Rows are points. The points of each table are mixes of a few directions, plus a little noise. Count the directions of each table, and those that both share. Where both have some left over, give the other angles between the two spaces (their principal angles), to ten degrees, smallest first.

First (4 x 3)
0: +0.06 +0.18 +0.30
1: +0.65 +0.69 +0.21
2: -0.28 -0.21 +0.11
3: -0.43 -0.66 -0.61
Second (7 x 3)
0: +0.00 +0.53 +0.41
1: +0.00 +0.10 -0.39
2: +0.00 +0.32 +1.11
3: +0.00 +0.09 +0.09
4: +0.00 +0.44 -0.15
5: +0.00 -0.79 -0.49
6: +0.00 -0.69 -0.58
Directions: first 2, second 2, shared 1; angles 50

First (9 x 6)
0: +0.04 -0.72 +0.08 -0.14 +0.36 +0.86
1: +0.19 +0.50 -0.26 +0.34 -0.36 -0.65
2: +0.02 -0.43 -0.03 +0.01 +0.34 +0.68
3: -0.06 -0.21 +0.32 -0.39 -0.16 -0.12
4: +0.07 +0.91 -0.63 +0.81 +0.02 -0.42
5: -0.68 +0.39 +0.40 -0.45 +0.35 -0.02
6: +0.13 -0.69 +0.18 -0.25 +0.06 +0.49
7: +0.25 -0.49 +0.02 -0.05 -0.09 +0.23
8: +0.04 +0.73 -0.07 +0.13 -0.53 -1.05
Second (6 x 6)
0: +0.24 -0.19 +0.87 +0.27 -0.84 -0.27
1: +0.66 +0.15 +0.09 -0.35 -0.86 +0.28
2: -0.06 +0.13 -0.28 +0.25 -0.11 +0.22
3: -0.29 -0.13 -0.34 -0.26 +0.32 -0.33
4: -0.40 +0.07 -0.17 -0.04 +1.56 +0.19
5: -0.17 -0.03 -0.17 +0.13 -0.07 -0.09
Directions: first 3, second 4, shared 1; angles 50, 70

First (8 x 11)
0: -0.32 +0.03 +0.18 -0.20 -0.88 -0.48 +0.13 -0.22 -0.38 -0.20 +0.49
1: -0.27 -0.18 +0.21 -0.12 -0.21 -0.24 -0.08 -0.02 +0.16 -0.64 +0.15
2: +0.26 +0.09 -1.17 -0.50 +0.17 +0.35 +0.67 -0.08 +0.20 -0.87 -0.53
3: -0.28 +0.04 +0.25 -0.05 +0.11 -0.60 -0.36 -0.13 +0.52 -0.22 +0.13
4: +0.33 +0.61 +0.14 +0.28 +0.03 -1.10 -0.21 -0.32 +0.60 +1.50 +0.29
5: -0.58 -0.14 +0.42 +0.04 +0.15 +0.37 -0.53 +0.06 -0.58 -0.04 +0.06
6: +0.58 -0.24 +0.03 +0.36 +0.44 +0.71 +0.18 +0.39 +0.05 +0.28 -0.32
7: +0.28 -0.22 -0.06 +0.19 +0.19 +0.98 +0.20 +0.32 -0.58 +0.19 -0.27
Second (11 x 11)
0: -0.46 +0.01 +0.36 -0.53 +0.11 -1.20 +0.31 -0.35 -0.24 +0.57 +0.49
1: +0.00 +0.02 +0.26 +0.45 -0.08 +0.10 -0.76 +0.50 +0.82 -0.73 -0.16
2: +0.10 +0.13 -0.54 -0.15 +1.20 -0.22 +0.67 +0.20 -0.24 +0.78 -0.26
3: -0.06 -0.31 +0.65 -0.26 +0.12 -0.09 -0.56 -0.04 +0.68 -0.39 -0.13
4: +0.27 +0.26 -0.26 -0.43 -0.11 +0.46 -0.12 -0.19 -0.15 +0.51 -0.40
5: -0.49 +0.10 +0.07 +0.19 +0.13 -1.19 +0.42 +0.11 -0.23 +0.18 +0.64
6: +0.57 +0.17 -0.27 -0.56 +0.42 +1.01 -0.46 -0.01 +0.34 +0.44 -0.98
7: -0.07 -0.13 +0.19 +0.37 -0.38 +0.07 -0.19 +0.10 +0.15 -0.57 +0.19
8: -0.01 +0.24 -0.16 +0.06 -0.84 +0.13 -0.02 -0.19 -0.41 +0.05 +0.21
9: -0.10 -0.54 +0.15 +0.23 +0.05 +0.05 +0.61 -0.24 -0.37 -0.39 +0.40
10: +0.26 +0.06 -0.44 +0.62 -0.63 +0.88 +0.10 +0.11 -0.35 -0.45 +0.01
Directions: first 5, second 5, shared 2; angles 30, 80, 90

First (11 x 14)
0: +0.16 -0.13 -0.04 +0.45 +0.20 +0.29 -0.22 +1.14 +0.11 -0.19 +0.14 -0.58 -0.27 -0.17
1: -0.60 +0.45 -0.30 -0.73 +0.05 +0.21 +0.08 -0.67 -1.07 -0.22 +0.03 +0.64 +0.17 +0.77
2: +0.34 -0.56 +0.01 +0.29 +0.52 +0.26 -0.31 +0.15 +1.34 +0.03 +0.11 -0.53 +0.01 -1.16
3: +0.29 -0.35 +0.26 +0.41 +0.33 -0.53 +0.03 +0.33 +0.95 +0.26 +0.39 -0.46 +0.16 -0.60
4: +0.12 -0.16 +0.41 +0.34 -0.29 -0.60 +0.59 +0.28 +0.68 +0.13 -0.82 +0.31 -0.17 -0.05
5: +0.33 -0.24 +0.36 +0.48 -0.19 -0.50 +0.26 +0.35 +0.73 +0.23 -0.27 -0.14 -0.10 -0.31
6: -0.10 +0.16 -0.40 -0.23 +0.39 +0.46 -0.63 -0.03 -0.73 -0.10 +1.10 -0.51 +0.21 +0.09
7: +0.24 +0.31 -0.07 +0.14 -0.98 +0.45 -0.17 +0.05 -1.07 -0.05 -0.41 +0.04 -0.42 +0.59
8: -0.09 +0.11 -0.10 -0.37 -0.11 +0.08 -0.08 -0.85 -0.24 +0.08 +0.08 +0.28 +0.18 +0.06
9: -0.39 +0.04 -0.17 -0.43 +0.37 +0.19 +0.09 -0.33 +0.02 -0.20 -0.15 +0.37 +0.12 +0.03
10: -0.32 +0.37 +0.03 -0.34 -0.31 -0.32 +0.35 -0.45 -0.73 +0.03 -0.21 +0.59 +0.09 +0.75
Second (10 x 14)
0: -0.37 +0.04 -0.39 -0.95 -0.19 -1.23 -0.15 -1.53 +0.67 -0.71 +0.07 +0.07 +1.06 +1.56
1: -0.05 -0.10 -0.14 +0.11 +0.56 +0.61 -0.30 +0.41 +0.13 -0.10 +0.28 -0.30 -0.14 -0.62
2: +0.22 +0.07 -0.21 -0.13 -0.42 +0.43 -0.42 -0.45 -0.49 +0.00 +0.17 -0.15 -0.03 +0.12
3: +0.17 -0.28 -0.05 +0.02 +0.16 +0.34 -0.06 +0.43 +0.07 +0.11 +0.11 -0.11 -0.11 -0.37
4: +0.38 -0.40 -0.08 -0.28 -0.48 +0.37 +0.13 +0.30 -0.50 +0.34 -0.17 +0.29 -0.16 +0.07
5: -0.07 +0.39 -0.06 -0.13 -0.51 -0.17 -0.18 -0.95 -0.30 -0.16 -0.13 +0.08 +0.13 +0.54
6: +0.25 -0.03 +0.51 +0.52 -0.38 -0.77 +0.46 +0.07 +0.54 +0.34 -0.40 +0.11 -0.10 -0.14
7: -0.20 +0.05 +0.18 +0.17 +0.25 +0.48 +0.40 +0.46 -0.08 +0.11 -0.62 +0.48 -0.47 -0.57
8: -0.14 +0.30 +0.48 +0.67 +0.28 -0.50 +0.53 +1.15 -0.49 +0.39 +0.35 -0.04 -0.27 -0.07
9: -0.19 -0.04 -0.24 +0.02 +0.75 +0.44 -0.42 +0.11 +0.44 -0.33 +0.35 -0.42 +0.06 -0.50
Directions: first 5, second 6, shared 4; angles 50

First (11 x 20)
0: -0.93 +0.43 +0.03 -0.24 -0.19 -0.45 +1.16 +0.48 -1.03 +0.23 +0.31 -0.44 -0.52 +0.65 +0.28 -0.51 +1.29 -0.49 +0.16 +0.16
1: -0.39 +0.01 -0.21 -0.02 -0.08 -0.15 +0.62 +0.10 -0.40 -0.05 +0.05 +0.10 +0.02 +0.13 -0.05 -0.03 +0.54 -0.18 +0.30 +0.18
2: +0.19 -0.35 -0.38 +0.12 +0.01 +0.18 +0.04 -0.15 +0.16 -0.23 -0.22 +0.50 +0.45 -0.22 -0.35 +0.39 -0.23 +0.18 +0.30 +0.12
3: -0.63 +0.85 +0.80 -0.14 +0.07 -0.49 +0.03 +0.07 -0.31 +0.29 +0.63 -0.88 -0.86 +0.16 +0.82 -0.85 +0.74 -0.53 -0.40 -0.07
4: +0.17 -0.29 -0.30 -0.16 -0.19 +0.17 +0.27 +0.44 -0.30 +0.19 -0.31 -0.02 +0.05 +0.52 -0.31 +0.18 -0.10 +0.22 -0.05 -0.12
5: +0.04 +0.15 +0.23 -0.13 -0.04 -0.03 -0.12 +0.22 -0.09 +0.24 +0.04 -0.38 -0.29 +0.28 +0.16 -0.20 -0.03 +0.00 -0.31 -0.18
6: +0.16 -0.21 -0.20 -0.03 -0.07 +0.12 +0.06 +0.14 -0.04 +0.04 -0.19 +0.10 +0.13 +0.15 -0.22 +0.17 -0.16 +0.15 +0.02 -0.04
7: +0.27 -0.44 -0.44 +0.33 +0.15 +0.22 -0.21 -0.61 +0.56 -0.54 -0.18 +0.89 +0.76 -0.79 -0.40 +0.57 -0.43 +0.17 +0.53 +0.28
8: +0.61 +0.07 +0.46 +0.15 +0.24 +0.19 -1.22 -0.46 +0.90 -0.06 +0.05 -0.08 +0.02 -0.57 +0.21 +0.02 -0.92 +0.20 -0.43 -0.22
9: +0.32 +0.03 +0.24 -0.38 -0.23 +0.13 -0.16 +0.78 -0.32 +0.63 -0.19 -0.78 -0.54 +0.97 +0.06 -0.24 -0.28 +0.24 -0.73 -0.49
10: +0.19 -0.25 -0.24 +0.50 +0.33 +0.13 -0.48 -1.02 +0.87 -0.74 +0.03 +0.99 +0.80 -1.29 -0.20 +0.50 -0.42 +0.03 +0.61 +0.39
Second (11 x 20)
0: +0.51 +0.25 +0.28 -0.09 -0.65 +0.54 +0.63 +0.18 +0.32 +0.09 +0.87 -0.38 -0.50 -0.44 -0.86 +0.17 -0.07 +0.30 -1.15 -0.25
1: +0.23 -0.07 -0.42 -0.66 +0.52 -0.49 +0.54 -0.24 +0.62 -0.06 +0.30 -0.07 +0.02 -0.07 -0.48 +0.29 -0.19 +0.41 +0.07 -0.17
2: -0.51 +0.23 +0.33 +0.73 +0.19 -0.02 -0.48 -0.18 -0.76 -0.18 -0.60 +0.40 +0.08 +0.02 +0.11 +0.22 +0.19 -0.23 +0.56 +0.27
3: +0.26 -0.58 +0.30 +0.39 -0.41 +0.60 -0.21 +0.45 -0.33 +0.37 +0.35 -0.48 +0.08 +0.03 +1.28 -1.10 -0.02 -0.55 -0.73 +0.06
4: -0.36 +0.04 +0.05 +0.50 -0.01 +0.60 -0.24 -0.65 -0.33 -0.22 -0.02 +0.14 +0.03 -0.02 -0.68 +0.48 +0.42 +0.21 +0.16 -0.31
5: -0.43 +0.51 -0.47 -0.81 +0.20 -0.60 +0.01 -0.37 +0.72 +0.16 -0.24 +0.06 -0.05 +0.19 -0.31 +0.95 +0.00 +0.32 +0.27 -0.56
6: +0.64 -0.36 -0.68 -0.88 -0.47 +0.15 +0.28 +0.24 +0.86 -0.26 +0.19 +0.04 +0.12 +0.30 -0.85 -0.27 -0.03 +0.47 +0.25 +0.01
7: -0.31 +0.35 +0.58 +0.63 -0.08 -0.01 -0.27 +0.20 -0.65 +0.16 -0.24 +0.04 -0.17 -0.16 +0.56 +0.01 -0.02 -0.42 -0.21 +0.21
8: -0.76 +0.46 +0.38 +0.70 +0.13 -0.13 -0.66 -0.20 -0.77 -0.04 -0.78 +0.40 +0.03 +0.07 +0.34 +0.43 +0.20 -0.33 +0.56 +0.15
9: +0.40 -0.09 -0.48 -0.79 +0.15 -0.56 +0.37 +0.25 +0.66 -0.12 -0.01 +0.09 +0.08 +0.11 -0.31 -0.08 -0.27 +0.26 +0.33 +0.19
10: +0.33 -0.73 +0.12 +0.29 +0.41 -0.07 +0.03 +0.32 -0.35 +0.13 +0.20 -0.24 +0.27 -0.03 +1.20 -1.09 -0.21 -0.45 -0.13 +0.40
Directions: first 3, second 6, shared 0; angles 40, 60, 80

First (8 x 32)
0: -0.41 -0.36 +0.18 +0.15 -0.25 -1.25 -0.67 +1.17 +0.46 +0.04 +0.15 -0.13 +0.96 -0.18 -0.81 +0.18 -0.16 +0.73 +0.51 +0.21 +0.24 +0.55 -0.34 -0.17 -0.30 -0.20 +1.10 +0.68 +0.42 +0.50 -0.38 +0.15
1: -0.35 -0.31 +0.16 +0.13 -0.22 -1.08 -0.57 +1.01 +0.40 +0.03 +0.12 -0.11 +0.83 -0.16 -0.69 +0.15 -0.14 +0.62 +0.44 +0.18 +0.21 +0.48 -0.29 -0.15 -0.26 -0.18 +0.94 +0.59 +0.37 +0.44 -0.33 +0.13
2: +0.17 +0.14 -0.07 -0.06 +0.10 +0.50 +0.27 -0.47 -0.18 -0.02 -0.05 +0.05 -0.39 +0.08 +0.32 -0.07 +0.06 -0.29 -0.20 -0.08 -0.10 -0.22 +0.14 +0.07 +0.12 +0.08 -0.44 -0.27 -0.17 -0.21 +0.15 -0.06
3: +0.17 +0.15 -0.08 -0.06 +0.11 +0.53 +0.29 -0.50 -0.19 -0.02 -0.06 +0.06 -0.41 +0.08 +0.34 -0.07 +0.07 -0.31 -0.22 -0.09 -0.10 -0.24 +0.15 +0.07 +0.12 +0.09 -0.47 -0.29 -0.18 -0.22 +0.16 -0.07
4: +0.19 +0.17 -0.09 -0.07 +0.12 +0.58 +0.31 -0.55 -0.22 -0.02 -0.07 +0.06 -0.45 +0.09 +0.38 -0.08 +0.07 -0.33 -0.23 -0.09 -0.11 -0.25 +0.16 +0.07 +0.14 +0.09 -0.51 -0.31 -0.20 -0.24 +0.18 -0.08
5: -0.33 -0.29 +0.15 +0.13 -0.21 -1.02 -0.55 +0.96 +0.38 +0.03 +0.12 -0.11 +0.79 -0.16 -0.66 +0.14 -0.14 +0.60 +0.42 +0.17 +0.20 +0.46 -0.28 -0.14 -0.25 -0.16 +0.90 +0.56 +0.35 +0.42 -0.31 +0.13
6: +0.57 +0.50 -0.25 -0.20 +0.35 +1.75 +0.93 -1.64 -0.64 -0.06 -0.20 +0.18 -1.35 +0.27 +1.14 -0.24 +0.22 -1.01 -0.71 -0.29 -0.34 -0.78 +0.48 +0.24 +0.43 +0.28 -1.54 -0.95 -0.59 -0.72 +0.52 -0.21
7: -0.01 -0.01 +0.01 +0.00 +0.00 -0.01 +0.00 +0.01 +0.00 +0.00 +0.00 +0.00 +0.00 +0.00 -0.01 +0.00 +0.00 +0.00 +0.00 +0.00 +0.00 +0.00 +0.00 +0.00 -0.01 -0.01 +0.01 +0.01 +0.00 +0.00 +0.00 +0.00
Second (8 x 32)
0: -0.31 -0.37 -0.90 +0.53 -0.13 +0.16 +0.71 -0.08 +0.00 -0.03 -0.07 -0.28 +0.03 +0.45 -0.71 -0.71 +0.15 -0.35 +0.49 +0.06 -0.45 -0.55 +0.34 -0.52 +0.04 +0.00 +0.67 +0.29 -0.33 -0.23 +0.04 -0.35
1: +0.32 -0.26 +0.74 -0.54 +0.84 -0.36 -0.71 +0.05 -0.97 +0.76 -0.16 +0.36 +0.42 +0.11 -0.73 +0.66 +0.51 +0.05 -1.17 +0.36 +0.03 +0.29 +0.36 +0.28 +0.57 -1.07 -0.33 -0.20 -0.56 +0.42 +0.95 +0.28
2: -0.11 +0.23 -0.29 +0.22 -0.45 +0.17 +0.30 +0.01 +0.60 -0.47 +0.09 -0.15 -0.23 -0.18 +0.54 -0.26 -0.32 +0.03 +0.63 -0.23 +0.10 -0.06 -0.29 -0.06 -0.38 +0.65 +0.03 +0.05 +0.39 -0.18 -0.55 -0.16
3: +0.56 -0.33 -0.45 -0.12 +0.61 -0.11 +0.23 +0.32 -0.10 +0.00 -0.48 +0.27 +0.52 -0.46 -1.10 -0.12 +0.62 -0.29 +0.21 +0.17 +0.30 -0.06 +0.14 +0.01 -0.11 +0.19 -0.49 -0.22 -0.41 +0.36 +0.76 -1.07
4: -0.03 +0.14 +1.13 -0.48 +0.26 -0.24 -0.90 -0.17 -0.65 +0.59 +0.21 +0.17 -0.05 +0.25 +0.39 +0.78 -0.08 +0.33 -1.16 +0.15 -0.06 +0.42 +0.08 +0.35 +0.49 -0.91 -0.11 -0.10 -0.05 +0.14 +0.21 +1.02
5: -0.02 +0.13 -0.44 +0.25 -0.34 +0.18 +0.40 +0.06 +0.57 -0.46 +0.01 -0.12 -0.13 -0.23 +0.27 -0.34 -0.18 -0.06 +0.71 -0.19 +0.11 -0.11 -0.23 -0.10 -0.37 +0.69 -0.01 +0.03 +0.28 -0.13 -0.40 -0.38
6: +0.18 -0.03 -0.21 +0.00 +0.09 +0.00 +0.15 +0.14 +0.15 -0.15 -0.13 +0.07 +0.11 -0.26 -0.18 -0.08 +0.11 -0.08 +0.26 -0.03 +0.17 -0.01 -0.06 +0.02 -0.16 +0.28 -0.21 -0.08 +0.00 +0.09 +0.09 -0.41
7: -0.59 +0.52 +0.43 +0.18 -0.85 +0.19 -0.18 -0.32 +0.42 -0.25 +0.56 -0.32 -0.66 +0.33 +1.53 +0.09 -0.84 +0.35 +0.06 -0.30 -0.21 +0.09 -0.32 +0.04 -0.08 +0.16 +0.44 +0.22 +0.67 -0.44 -1.09 +1.08
Directions: first 1, second 3, shared 0; angles 90

First (9 x 32)
0: -0.64 +0.01 +0.02 +0.00 -0.49 -0.99 -0.40 -0.88 -0.11 +0.99 +0.20 -0.68 -0.14 -1.26 +0.13 -0.78 +0.20 -0.15 +0.55 +0.37 +0.07 +0.93 +0.20 -0.76 +0.07 -0.79 +0.42 +0.08 +0.13 -0.27 -0.14 +0.77
1: +0.24 -0.13 +0.32 -0.36 +0.32 +0.44 -0.19 +0.22 -0.36 -0.15 +0.13 +0.57 +0.09 +0.30 -0.09 +0.22 +0.09 +0.27 -0.23 -0.48 -0.26 -0.25 -0.18 +0.44 -0.61 +1.08 -0.37 +0.53 +0.17 -0.27 +0.01 -0.11
2: -0.45 +0.03 -0.02 +0.01 -0.36 -0.67 -0.23 -0.60 -0.05 +0.66 +0.12 -0.50 -0.11 -0.81 +0.08 -0.53 +0.12 -0.11 +0.39 +0.26 +0.06 +0.61 +0.17 -0.52 +0.09 -0.57 +0.31 +0.00 +0.07 -0.14 -0.07 +0.48
3: -0.14 +0.09 -0.20 +0.22 -0.19 -0.26 +0.13 -0.11 +0.24 +0.08 -0.09 -0.37 -0.05 -0.16 +0.05 -0.12 -0.05 -0.18 +0.12 +0.30 +0.18 +0.13 +0.12 -0.26 +0.39 -0.67 +0.23 -0.34 -0.12 +0.17 -0.01 +0.04
4: +0.11 +0.17 -0.46 +0.57 -0.03 +0.02 +0.23 +0.24 +0.63 -0.24 -0.41 -0.37 +0.08 -0.02 +0.16 +0.12 -0.32 -0.41 -0.09 +0.56 +0.50 -0.07 -0.09 -0.19 +1.07 -1.45 +0.25 -0.83 -0.35 +0.37 -0.14 -0.16
5: -0.47 +0.14 -0.29 +0.16 -0.61 -0.66 +0.64 -0.31 +0.22 -0.07 +0.16 -0.69 -0.39 +0.35 -0.16 -0.19 +0.12 +0.08 +0.41 +0.23 -0.11 +0.11 +0.69 -0.46 +0.02 -0.25 +0.43 -0.38 -0.03 +0.58 +0.35 -0.11
6: +0.25 -0.17 +0.40 -0.33 +0.41 +0.38 -0.60 +0.04 -0.42 +0.22 +0.06 +0.59 +0.24 -0.37 +0.08 +0.02 +0.04 +0.09 -0.23 -0.35 -0.11 +0.03 -0.46 +0.34 -0.40 +0.66 -0.39 +0.58 +0.17 -0.57 -0.23 +0.23
7: +0.37 +0.00 -0.05 -0.04 +0.20 +0.63 +0.59 +0.63 +0.07 -0.91 -0.04 +0.40 -0.07 +1.32 -0.24 +0.61 -0.08 +0.26 -0.31 -0.37 -0.21 -0.79 +0.15 +0.53 -0.29 +0.89 -0.24 -0.06 -0.06 +0.43 +0.31 -0.73
8: +0.74 -0.15 +0.30 -0.25 +0.75 +1.11 -0.21 +0.76 -0.24 -0.60 -0.13 +1.03 +0.33 +0.66 -0.01 +0.65 -0.13 +0.15 -0.66 -0.55 -0.11 -0.69 -0.56 +0.88 -0.34 +1.09 -0.65 +0.42 +0.04 -0.28 -0.11 -0.42
Second (11 x 32)
0: +0.23 -0.02 -0.67 +0.15 -0.05 +0.18 -0.19 +0.83 -0.58 +0.06 -0.43 +0.64 +0.32 -0.44 +0.15 +0.04 +0.37 -0.04 +0.38 -0.31 -0.02 +0.16 +0.45 +0.30 +0.26 +0.24 +0.48 +0.19 +0.02 -0.73 -0.19 -0.75
1: +0.22 +0.22 -0.44 +0.24 -0.13 +0.30 -0.33 +0.51 -0.54 +0.51 +0.15 +0.63 +0.36 -0.25 -0.07 -0.73 +1.01 -0.06 -0.06 -0.32 +0.05 -0.32 +0.47 +0.04 +0.15 +0.09 +0.17 -0.50 +0.29 -0.82 +0.09 -1.20
2: -0.30 -0.24 -0.21 -0.04 -0.09 +0.01 +0.31 +0.26 +0.28 -0.36 -0.30 +0.08 -0.11 -0.06 +0.14 +0.79 -0.62 -0.43 +0.34 -0.08 -0.29 +0.34 -0.30 +0.26 +0.54 +0.31 +0.58 +0.97 -0.43 -0.05 -0.37 +0.59
3: -0.55 -0.02 -0.39 +0.48 -0.09 +0.27 -0.21 +0.44 -0.16 +0.29 +0.21 +0.57 +0.04 -0.41 -0.58 -0.19 +0.61 -0.36 -0.58 -0.25 -0.06 -0.29 -0.10 +0.12 +0.46 +0.18 +0.60 -0.06 -0.05 -0.62 +0.00 -0.90
4: +0.43 +0.78 +0.25 -0.56 -0.38 -0.35 +0.30 -1.02 +0.76 -0.11 +0.22 -0.33 +0.34 +1.23 +0.79 -0.47 -0.60 -0.35 +1.10 +0.44 -0.28 +0.72 +0.15 -0.51 +0.03 -0.10 -0.43 +0.40 +0.00 +0.63 +0.29 +0.48
5: -0.57 -0.51 +0.06 +0.25 +0.12 +0.19 +0.11 +0.31 +0.05 -0.05 +0.06 -0.01 -0.40 -0.47 -0.47 +0.55 -0.03 -0.15 -0.66 -0.21 -0.04 -0.42 -0.49 +0.27 +0.28 +0.15 +0.38 +0.18 -0.24 -0.16 -0.28 +0.33
6: +0.40 -0.55 +0.28 -0.45 -0.14 +0.40 +0.63 +0.37 +0.14 +0.05 +0.11 -0.25 -0.28 +0.04 +0.74 +0.50 -0.06 -0.34 +0.48 -0.54 -0.32 -0.61 -0.24 +0.38 +0.49 +0.38 +0.02 +0.49 -0.20 -0.46 -0.68 +1.39
7: +0.07 +0.15 +0.02 +0.18 +0.47 -0.55 -0.55 -0.31 -0.41 -0.37 -0.55 -0.25 +0.07 -0.24 -0.44 +0.00 -0.38 +1.01 -0.33 +0.61 +0.56 +0.63 +0.32 -0.23 -1.09 -0.55 -0.51 -0.63 +0.27 +0.86 +0.53 -0.59
8: +0.74 +0.02 +0.44 -0.41 -0.11 +0.23 +0.20 -0.16 -0.07 +0.41 +0.44 -0.30 +0.01 +0.34 +0.60 -0.58 +0.53 +0.11 +0.27 -0.25 +0.00 -0.66 +0.21 -0.09 -0.18 -0.05 -0.67 -0.57 +0.32 -0.22 -0.06 +0.46
9: -0.18 +0.13 +0.02 +0.08 +0.33 -0.59 -0.27 -0.43 +0.03 -0.58 -0.56 -0.30 -0.01 -0.02 -0.31 +0.40 -0.86 +0.59 -0.07 +0.64 +0.30 +0.87 +0.03 -0.19 -0.69 -0.37 -0.21 +0.04 -0.03 +0.98 +0.36 -0.06
10: -0.49 +0.06 +0.63 +0.10 +0.07 -0.09 +0.02 -0.80 +0.49 +0.14 +0.65 -0.49 -0.34 +0.28 -0.55 -0.31 +0.02 +0.02 -0.86 +0.27 +0.09 -0.41 -0.49 -0.35 -0.24 -0.28 -0.40 -0.52 +0.06 +0.57 +0.32 +0.26
Directions: first 3, second 5, shared 0; angles 60, 80, 90
